Each row of a before or after table is a point. One or more steps were done to the points. Then noise was added and the rows were shuffled. The steps act on how far a point lies along the listed directions, d1 being the first. What was done? A step turns or swaps two directions, mirrors them in a line or flattens them onto one, adds a multiple of one to another, or multiplies one. Angles are multiples of 10 degrees, from the lower direction toward the higher: turns from -170 to 170, lines from 10 to 170 but not 90. Use the fewest steps. Two steps may share a direction if one is a turn and the other turns, adds or multiplies; they go together, in the order done. Otherwise the lowest direction goes first.

Directions:
(1): .16, -.47
(2): -.47, -.16
Before:
.19, -.04
.36, -.02
.24, .33
-.59, -.21
-.09, .13
-.21, .51
-.25, .07
-.46, .03
.55, -.18
.74, -.09
-.19, .37
.30, .70
After (12 x 2):
-.15, .12
-.48, .33
.21, -.17
.38, .67
.40, .08
-.24, .26
.17, .01
.30, -.35
.18, -.61
-.52, .51
.55, .14
.11, .39
Steps: swap d1 and d2

Directions:
(1): .18, .07, -.06, -.37, -.14, .74
(2): -.36, -.53, -.47, -.31, -.05, -.07
Before, 14 rows:
-.46, -.65, -.47, .44, .10, -.94
.17, -.07, -.15, -.23, -.34, .35
-.43, -.29, -.10, -.04, .17, -.43
.16, .18, .22, .36, .15, -.46
-.52, -.55, -.47, .17, .21, -.81
.31, .19, .19, .04, .18, -.14
-.61, -.84, -.68, -.59, -.05, .21
-.24, -.38, .13, .12, .19, -.60
-.13, .05, .05, .00, .07, -.29
-.18, -.65, -.38, .04, -.03, -.35
-.26, -.02, -.02, .34, .01, -.51
.02, .07, -.05, .08, -.11, -.54
.38, .23, -.07, -.36, -.27, .58
.26, -.05, .06, -.02, -.27, .35
After (14 x 6):
.28, .02, -.07, -.19, -.33, .37
.23, .12, .17, .07, .19, -.27
-.53, -.78, -.70, .22, .01, -.68
-.39, -.71, -.60, -.74, -.11, .59
.05, .05, .09, .36, .15, -.55
.30, .06, .08, .09, -.25, .30
-.14, -.04, -.05, -.08, .07, -.30
-.40, -.32, -.16, -.17, .11, -.32
-.56, -.71, -.67, -.08, .17, -.51
-.38, -.18, -.19, .24, -.01, -.49
.48, .38, .05, -.19, -.21, .55
-.33, -.50, .02, -.02, .17, -.48
-.07, -.06, -.13, .07, -.12, -.57
-.14, -.67, -.45, -.12, -.06, -.18
Steps: turn d1 and d2 by -20 degrees

Directions:
(1): -.40, .55, -.36, .28, -.05, .51, .42, .00, -.02
(2): .18, .24, .72, .31, -.10, .47, -.30, .06, .29
(3): -.06, .25, .14, -.74, -.11, .34, -.21, -.34, -.46
(4): .58, .43, -.07, -.24, .63, .00, .17, .32, .06
(5): -.32, -.37, .46, -.34, .16, .15, .64, .26, .12
(6): -.29, .58, .34, -.08, -.07, -.68, .13, -.22, .21
Before (12 x 9):
.25, .21, -.19, .28, .40, .52, .29, .31, .03
.76, .33, .25, -.05, .14, -.81, -.53, .06, -.09
-.04, .01, .01, .23, .11, .23, .58, .30, .40
-.30, .58, .51, .30, -.36, -.05, .07, -.27, .53
.14, -.80, -.46, .38, .28, .04, -.03, .20, -.09
-.04, .75, -.24, .09, -.43, .08, -.30, -.45, -.27
-.09, -.81, .40, .27, -.17, .36, -.08, .24, .04
.24, -.33, .02, -.21, .04, .23, -.49, -.14, .07
.15, -.49, .16, -.24, .07, .41, -.07, .20, .27
.12, -.70, -.02, -.29, .11, .17, -.04, .22, -.03
-.34, -.41, .13, .85, -.28, .27, .25, -.03, .24
.16, .44, .01, .22, -.10, .37, -.14, .30, .00
After:
.29, -.38, -.03, .23, .12, .11, -.33, .04, .29
-.01, .13, .16, -.59, .02, .45, .29, -.02, -.03
.10, -.72, -.20, -.33, .12, .31, -.33, -.16, -.52
.15, -.44, .12, -.13, .13, .42, .00, .28, .35
-.13, .77, .60, -.03, -.19, .04, .00, -.30, .45
-.18, -.11, .50, -.22, -.36, .68, -.15, -.45, -.31
.23, .45, -.04, .11, -.01, .42, -.12, .28, -.06
.08, -.75, -.01, -.16, .10, .16, -.02, .29, .00
.00, -.70, .57, -.03, -.12, .54, -.25, .14, -.06
.19, .23, -.23, -.28, .36, .57, .17, .14, -.30
-.03, .69, -.34, .64, -.30, -.05, -.06, -.17, .09
.70, .32, .09, .06, .22, -.94, -.43, .07, -.10
Steps: mirror d1 and d3 in the line at 10 degrees; turn d2 and d4 by 20 degrees

Directions:
(1): .10, -.37, -.31, -.04, -.16, .45, .37, .71, .38, -.07, .29, -.48, .20, -.34
(2): .27, -.02, -.42, .50, -.05, -.39, -.20, .27, -.12, .00, .85, .38, -.12, .26
(3): -.14, -.64, .22, .24, .08, .49, -.13, -.72, .47, .03, .41, .06, -.03, .16
(4): .03, .43, .01, -.06, .61, .46, -.45, .18, -.02, -.57, .14, -.39, -.05, .49
(5): -.05, -.74, .07, -.27, -.43, -.09, -.34, .23, -.50, -.18, -.16, -.27, -.45, .41
Before (12 x 14):
-.21, -.20, .14, -.07, .01, .43, .25, -.41, .38, .12, -.11, -.09, .07, -.28
.01, .12, .10, .11, .09, .08, .10, -.02, .18, .10, -.11, .17, .05, -.16
-.12, .18, .16, -.30, .06, .10, -.04, -.07, .00, -.10, -.39, -.16, .11, -.03
-.02, -.08, .10, .11, -.17, .09, .06, -.15, .16, .09, .02, .12, .18, -.15
-.10, -.08, .01, .02, .11, .02, -.13, -.12, -.01, .00, .13, .20, -.05, .12
.20, .39, -.22, .04, .31, .21, -.02, .41, .08, -.12, .09, -.09, .12, -.05
.05, .66, .05, -.25, -.09, -.40, .07, .11, -.46, .02, -.72, -.01, .08, -.11
.04, .23, .00, -.07, .21, .25, .57, .40, .18, .07, -.34, -.16, .35, -.54
.09, -.18, .04, .09, -.05, -.06, .02, -.30, -.05, .18, .00, .26, -.12, .08
-.01, .08, .02, -.12, .02, -.16, .01, -.03, -.14, -.03, -.10, .06, -.10, .06
-.07, -.14, -.07, -.11, -.15, .12, .02, .22, -.07, -.07, -.13, -.10, -.08, -.03
.05, -.20, .03, .00, -.04, .05, .10, .16, .02, -.09, .11, -.12, .04, -.11
After, 12 rows:
.14, .24, -.40, .10, -.17, -.33, .10, .48, -.22, .03, .23, .11, -.09, -.08
-.01, .02, .05, .02, .12, -.04, .01, -.23, .04, .00, .06, .17, -.04, .06
.07, -.04, -.01, .04, -.05, -.09, -.09, .28, -.15, -.04, -.07, .10, -.17, .08
-.12, .30, .04, -.09, .18, -.02, .05, -.05, -.01, .05, -.14, .19, .11, -.10
.04, -.19, .05, .00, -.03, .07, .07, .15, .04, -.12, .10, -.15, .02, -.07
.03, -.42, .07, .33, -.20, -.06, -.31, -.58, -.10, .02, .27, .26, -.19, .38
-.07, -.20, -.08, .11, -.09, .20, .04, .01, .12, -.01, .16, .04, -.02, -.04
.14, .45, -.03, .04, .34, .02, -.03, -.08, -.03, .00, -.06, .16, .02, .10
.03, -.19, -.10, .12, -.24, -.29, -.01, -.09, .01, .15, .24, .31, .02, -.02
.18, -.95, -.21, .05, -.40, -.06, -.04, .71, -.43, -.15, .24, -.18, -.34, .20
.12, .19, -.05, .06, -.06, .00, -.15, .28, -.11, -.14, .06, -.02, .08, .08
.01, -.63, .05, -.26, -.40, .12, .02, .19, -.13, .11, -.36, -.17, -.15, -.07
Steps: turn d3 and d5 by -140 degrees; add 0.7 times d1 to d5; turn d2 and d4 by 150 degrees

Directions:
(1): -.01, .28, -.60, -.32, -.55, .04, -.31, .38, -.16, -.24, .04, -.44, .21, .47, -.24, -.22, -.63, -.26, -.26, .02
(2): .75, .10, .29, -.16, -.03, .48, .10, -.19, .22, -.18, -.01, -.21, .32, .01, .34, -.65, .37, -.14, -.50, .39
(3): .32, .20, -.16, .21, .15, -.14, .45, -.32, .64, -.33, -.02, -.22, -.57, .35, .35, .24, -.32, -.18, -.18, -.61
(4): .09, .22, -.04, -.29, -.28, .25, .16, .03, -.01, .15, .94, .40, .32, -.05, .36, -.17, -.11, .45, .26, -.60
(5): -.41, .30, .33, .11, .66, .21, .20, .03, -.13, -.47, -.04, -.30, .56, -.40, -.38, -.10, -.27, .07, -.35, -.49
(6): .34, .46, .02, .43, -.45, -.40, -.56, -.32, -.14, .01, .14, .13, -.26, -.75, -.26, -.17, .05, -.19, -.28, -.28
Before:
.03, .01, -.48, -.15, -.31, -.01, -.20, .24, .01, -.13, -.07, -.31, -.03, .45, -.05, -.03, -.40, -.15, -.15, .14
-.01, -.10, -.07, -.22, -.05, .12, .03, .08, .04, -.10, -.03, -.18, .34, .20, -.04, -.24, -.02, -.02, -.01, .02
.01, -.06, .09, .11, .01, -.03, .02, -.06, .01, .16, -.11, .02, -.05, -.07, .05, -.13, .11, -.02, .04, .10
-.06, -.07, -.32, -.22, -.23, .05, .12, .11, .05, -.03, -.01, -.17, -.03, .47, .00, .08, -.25, -.08, -.02, .02
.42, .22, .09, .29, -.13, -.24, -.24, -.27, .21, .05, .08, .06, -.40, -.20, .05, .00, .04, -.08, -.10, -.37
.52, .22, -.22, .21, -.28, -.27, -.20, -.28, .32, -.34, -.20, -.27, -.55, -.09, .12, -.18, -.13, -.54, -.45, -.21
-.19, -.01, -.01, .18, -.14, -.17, -.09, -.08, .05, .06, -.12, .02, -.06, -.18, -.09, .07, .06, -.08, .04, .05
-.03, -.12, -.17, -.05, -.09, .09, .15, .03, .04, .01, .05, -.06, .09, .19, .12, .08, -.06, -.04, .08, .01
-.32, .28, .36, .33, .80, .16, .38, .02, .09, -.44, .10, -.32, .59, -.28, -.22, .03, -.43, -.03, -.25, -.49
.10, .21, .01, .22, -.12, -.14, .02, -.17, -.16, -.07, .18, .13, -.05, -.44, -.07, -.09, .13, .16, -.18, -.20
After, 10 rows:
.30, .18, .02, .50, .43, -.23, .44, -.50, .70, -.39, -.09, -.20, -.66, .05, .30, .33, -.21, -.11, -.27, -.71
-.37, -.06, -.02, .03, .06, .00, .05, .08, .02, -.06, -.15, -.12, .17, .02, -.13, .04, -.07, -.02, .03, .05
.37, .03, -.12, .10, -.18, -.16, .09, -.30, .40, -.10, .02, -.11, -.23, .12, .19, -.08, .03, -.15, -.06, -.30
.10, .05, -.04, .19, -.11, -.07, .04, -.19, .07, .01, .10, .03, -.05, -.18, .08, .07, .03, -.08, -.01, -.18
-.18, -.20, -.14, -.27, -.01, .20, .27, .25, -.20, .02, .08, .05, .23, .23, .08, -.04, .10, .28, .08, .25
-.12, .00, .03, .01, -.01, .05, -.07, .08, -.14, .07, -.11, -.10, .21, -.06, -.10, -.22, -.04, -.02, -.04, .12
-.19, -.40, .53, .04, .93, .28, .49, -.11, .19, -.28, -.38, -.08, .15, -.20, .18, .00, .35, .01, -.07, .08
.20, .15, .07, .33, .08, -.20, .25, -.43, .33, -.11, .02, .02, -.45, -.13, .10, .21, -.03, -.10, -.15, -.51
.27, -.51, -.13, -.03, -.44, -.13, -.10, .15, .10, .65, .16, .42, -.20, .40, .40, .16, .31, -.02, .58, .80
-.30, -.28, .41, -.21, .48, .33, .04, .23, -.19, .16, -.05, .07, .49, .00, -.10, -.04, .22, .29, .21, .18
Steps: turn d1 and d3 by 110 degrees; multiply d3 by 2; turn d5 and d6 by -160 degrees; add -0.5 times d4 to d5
